Each point is reached from the start by the listed moves, each made once or not at all, plus a little noise. Say if it took an odd or an even number of moves. Then give how often each move was made.

Moves:
(1): |  84 |  12 |   6 | -53 | -15 | -26 |
(2): |   3 | 105 | -12 |  28 |   6 |   5 |
(3): | -45 |   9 | 104 |  25 |  -4 | -21 |
Start: | -25 | -11 |  -5 | -14 |  -2 | -20 |
Points:
| -25 | -11 |  -6 | -16 |  -2 | -22 | -> even (0, 0, 0)
|  59 |   0 |   1 | -67 | -15 | -46 | -> odd (1, 0, 0)
|  13 |  13 | 108 | -42 | -21 | -66 | -> even (1, 0, 1)

Moves:
(1): |  54 |  -4 |   2 | -13 |   3 |  14 |  -7 |  -1 |  -1 |   0 |   9 |
(2): |   0 |  71 |  11 |   1 | -15 |   1 | -12 |  -3 | -11 | -13 | -26 |
(3): | -4 | -1 | 50 |  2 |  7 |  9 |  1 | -8 | 11 |  4 | -2 |
(4): |  14 |  -7 |   2 |  62 |   9 |  -6 |   9 |   7 |   2 |  -2 | -10 |
(5): |   1 |   2 |  -6 |   7 |  71 |  -4 | -12 | -15 |  18 |   5 |   1 |
(6): |  -4 |  -1 | -24 |  20 |   6 |  73 |   9 |  33 |  47 |   0 |  13 |
(7): |   7 |  19 |   0 |  -2 |   6 |   2 |  54 | -10 |   0 |   6 |   5 |
(8): |   2 |  -9 |  -4 |  -7 |  25 | -19 |  11 |  77 | -12 | -10 |   8 |
Start: |   9 |  19 |  42 | -28 |   5 |  22 |  51 | -18 |   0 | -49 |  40 |
Points:
|  67 |  26 |   9 | -24 | 114 |  88 | 103 |  67 |  50 | -49 |  75 | -> odd (1, 0, 0, 0, 1, 1, 1, 1)
|  67 |  23 |  90 | -49 |  45 |  26 | 109 |  39 |  -2 | -50 |  58 | -> even (1, 0, 1, 0, 0, 0, 1, 1)
|  64 |  23 |  65 | -29 |  57 | 102 | 117 |  72 |  44 | -46 |  71 | -> odd (1, 0, 1, 0, 0, 1, 1, 1)
|  33 |  95 |  43 |  33 | 102 |  -7 |  98 |  37 |  -3 | -60 |  19 | -> odd (0, 1, 0, 1, 1, 0, 1, 1)

Moves:
(1): |  96 | -30 | -26 |  -1 |  25 |   6 | -19 |  21 |  -9 |   8 |  -5 | -10 |  43 |  -2 |
(2): |  20 |  77 | -32 | -30 |   9 |  -9 | -27 |  -9 |  10 | -39 | -27 |  34 | -15 |   4 |
(3): |  11 |   4 |  97 | -11 |  36 | -22 |  -1 |  -1 | -11 | -16 |  14 |  19 |  14 |   3 |
(4): | 22 | 33 |  0 | 88 | 20 |  9 |  0 | -1 | 11 |  5 | 23 |  2 | -7 |  7 |
(5): | -23 | -18 | -22 |   2 |  83 | -33 |   3 |  -9 |   3 |  15 |  -5 |   7 | -18 | -24 |
(6): | -33 |  26 |  12 | -15 |  33 |  88 |  13 |   6 | -16 |  20 | -18 |   3 |  26 |   0 |
(7): |  10 |   7 |   7 |  -1 | -13 |   4 | 105 | -20 |  -4 | -37 |   0 | -19 |   8 | -24 |
(8): | -14 |  -1 |   5 |   5 |  19 |  -4 |  22 |  61 | -21 |  -1 |   7 |  -2 | -10 |  17 |
(9): |  -2 | -18 |  18 | -11 |   5 |  10 |   4 |  42 |  84 |   0 | -10 |   6 | -10 |   6 |
(10): |   3 |  27 |  21 |  -4 | -12 | -42 |  31 |  11 |   8 |  95 | -16 | -24 |  -8 | -14 |
(11): | -14 |  17 |  -8 | -35 |   3 |  19 |   7 |   2 |  15 |  12 |  93 |  23 |  22 | -20 |
(12): |  10 | -12 | -16 |  -4 |  -7 |   4 |  11 |  -1 |  -6 |   3 |   0 |  58 |   6 |  17 |
Start: |  11 | -18 | -23 |  36 | -39 | -22 | -35 | -35 | -29 |  13 |   2 | -32 |  10 |  18 |
Points:
|  29 |  -7 | -15 |  31 | -49 |  -8 |  74 | -57 | -45 | -20 |   2 | -51 |  22 |  -7 | -> odd (0, 0, 0, 0, 0, 0, 1, 0, 0, 0, 0, 0)
| 104 |  61 | -53 | -18 |  10 |  62 |  32 | -41 | -44 | -41 | -48 | -16 |  80 |  -5 | -> even (1, 1, 0, 0, 0, 1, 1, 0, 0, 0, 0, 0)
| -12 | 100 | -48 |  84 | 121 |  34 | -20 |  17 | -44 |  22 | -16 |   9 | -15 |  23 | -> odd (0, 1, 0, 1, 1, 1, 0, 1, 0, 0, 0, 0)
|  78 |  66 | -30 | -28 |  47 |  22 |  -8 |  90 |  26 |  98 | -67 | -28 |  44 |  24 | -> even (1, 1, 0, 0, 0, 1, 0, 1, 1, 1, 0, 0)
| -13 |  28 | 102 | -46 |  14 |  33 |  22 |  26 |  43 | 112 |  61 |  58 |  65 |  12 | -> even (0, 0, 1, 0, 0, 1, 0, 0, 1, 1, 1, 1)

Moves:
(1): |  48 | -24 |  11 |  17 |   1 |  -1 |   0 | -11 |  -7 |   9 |   8 |  13 | -22 |  -2 |  -1 |   7 |  -8 |   4 |  -5 |   3 |   6 |   1 |  10 |
(2): |  11 |  24 |   0 |   1 |   4 |  -4 |  -4 | -11 |   1 | -20 |   1 |  19 |   1 |   4 |   5 |   9 |  -5 |  16 |  10 |  -2 |  -6 |  -7 |   7 |
(3): |  -5 |   3 |  21 |  31 |  -2 |  -7 |   7 |  -1 |   7 | -15 |   1 |  -9 |   3 |  16 |  10 |   4 |  10 | -17 |   0 |  -4 |  10 |   3 |   8 |
(4): |  14 |  -6 | -39 |  35 |   9 | -17 |  -9 |  -6 |   2 |   0 |  -7 | -17 |  -1 |   1 |  -8 |  -4 |  20 |  10 |   3 | -20 |  15 |  17 |   8 |
(5): |  -5 |  -7 |   4 | -15 |  24 |  10 |  -9 | -17 |  15 |  -2 |  -3 |  -1 |  -7 | -10 |  15 |  -8 |   1 |   0 |  -8 |   4 | -11 |   8 |  11 |
(6): | -15 |   0 |  -2 |   4 |  10 |  16 |  22 |  -4 |  -8 |  -2 |   2 |  15 |   8 | -15 |  -5 |   2 |  -8 |  -9 |  28 |  -5 |   5 |  15 |   9 |
(7): |  15 |  -2 |   5 | -13 |  -3 | -22 |  41 |   1 |   0 |  10 |   2 | -11 |   9 |  -2 |   8 | -11 |   2 |  -2 |   0 |   9 |  -7 |  -9 |   6 |
(8): | -14 |  -9 |  15 |  -5 |  22 |   2 |   7 |  24 | -14 |   9 |   5 |   0 | -29 |  -3 | -11 | -10 |   1 |  13 |   2 | -11 |  11 |  -1 |   2 |
(9): |  10 |  11 |  -5 |   3 | -23 |   9 |  -4 |   0 |  32 |  19 |  10 |   6 | -24 | -29 |  13 |   4 |  18 |  -3 |  17 |  -2 | -19 | -10 |  -5 |
(10): |  -4 |  20 |  12 |   0 |   0 |   0 | -17 |   0 | -19 |  37 |  12 | -25 |  16 |  30 | -10 |  23 |  -7 | -25 |   3 | -15 |  14 |   2 |  13 |
(11): |  -2 |  -4 |  -6 |  -3 |   7 |   1 |   3 |   2 | -15 |   4 |  35 |  -7 |   5 |   5 |  17 | -11 |   7 |  -1 |  11 |  -2 |   1 |   6 | -10 |
(12): | -13 |  -6 |   9 |  17 |  11 | -23 |   5 |   5 |   6 |  26 |   5 |  30 |  14 | -13 |  -2 | -12 |  -1 |  -8 |  -5 |  -2 |  14 |  -9 | -10 |
(13): |  25 | -26 |  -1 | -14 |   7 |  18 | -16 |  30 |  11 |   9 |   4 | -10 |  48 |   0 |   8 |  -2 |  -2 |  19 |  22 |  -4 |   7 |  -5 |   4 |
(14): |   2 |   2 | -19 |  -5 |   7 |   2 |  12 |  -8 |  18 |  -2 |  -3 |  -1 |  -8 |  31 |  10 |   7 |   2 |   6 |   4 |  -1 |   4 |  -8 |  -3 |
(15): | -11 | -16 |   1 |   4 | -16 |  -4 |  20 |   0 |   4 |   0 |  -2 |   6 |  -2 |   2 |  27 |   0 |  -1 |   4 |  -1 |  -2 |  -7 |   5 |  17 |
(16): | -19 | -19 |  -2 | -14 |  -1 | -12 |   3 | -29 | -10 |  -3 |   7 |  -7 |  13 |   9 | -14 |  37 |   3 |  25 |   7 | -14 | -24 |  -3 | -41 |
(17): |   4 |   2 |   4 | -13 |   5 |  -2 |  -5 |  11 | -16 |  -1 |  -5 |  20 |   1 |  19 |  10 |   5 |  29 |   3 | -11 |  13 |   1 |  12 |   2 |
(18): | -20 | -10 |  16 |   5 |   3 |  18 |  -2 | -18 |  -5 |  13 |  -6 |  -6 |  -2 |  -4 |  -1 | -20 |  16 |  24 | -17 |  10 |  24 |  15 |  14 |
(19): | -17 |  -1 |   2 | -15 |  -7 | -19 | -14 | -14 |   1 |   7 | -13 |  -2 |  -9 |   7 |   7 | -15 |   5 | -11 |  38 |   2 |  13 | -11 |   9 |
(20): | -21 |   0 |  -3 |  40 |  20 |   1 | -14 |  13 | -11 |  40 |   6 | -23 |   8 |  33 | -20 |  13 |  -8 |   1 |   5 |  37 | -14 | -17 |  -6 |
Start: |  15 |  -4 |  19 |  13 | -26 | -17 |  -2 | -11 | -39 |  20 |  20 |   0 | -14 |  11 | -29 |  -4 | -18 |   7 |   3 |  19 |  -6 | -30 |  -1 |
Points:
|  53 | -16 |  62 |  45 |  35 |   3 |  -2 |  -2 |   2 |  88 |  62 |  37 | -14 |  20 |   4 |  20 | -14 |   7 |  72 | -22 |  30 | -43 |  43 | -> odd (1, 1, 1, 0, 1, 1, 0, 1, 1, 1, 0, 1, 1, 1, 0, 0, 0, 0, 0, 0)
|  12 | -20 |   8 | 104 | -16 | -71 |  35 |   1 |   6 |  92 |  28 |   6 |  39 |  11 |  13 | -15 |  14 |   9 | 121 |  25 |   6 | -58 |  48 | -> odd (0, 1, 1, 1, 0, 1, 1, 0, 1, 0, 0, 1, 1, 0, 1, 0, 0, 0, 1, 1)
|   14 |  -45 |   47 |   44 |   44 |   28 |    3 |   12 | -101 |  120 |   78 |    1 |   11 |  114 |    2 |   20 |    1 |   64 |   53 |   35 |   41 |  -16 |   59 | -> even (1, 1, 0, 0, 0, 1, 0, 1, 0, 1, 1, 0, 1, 1, 1, 0, 1, 1, 0, 1)
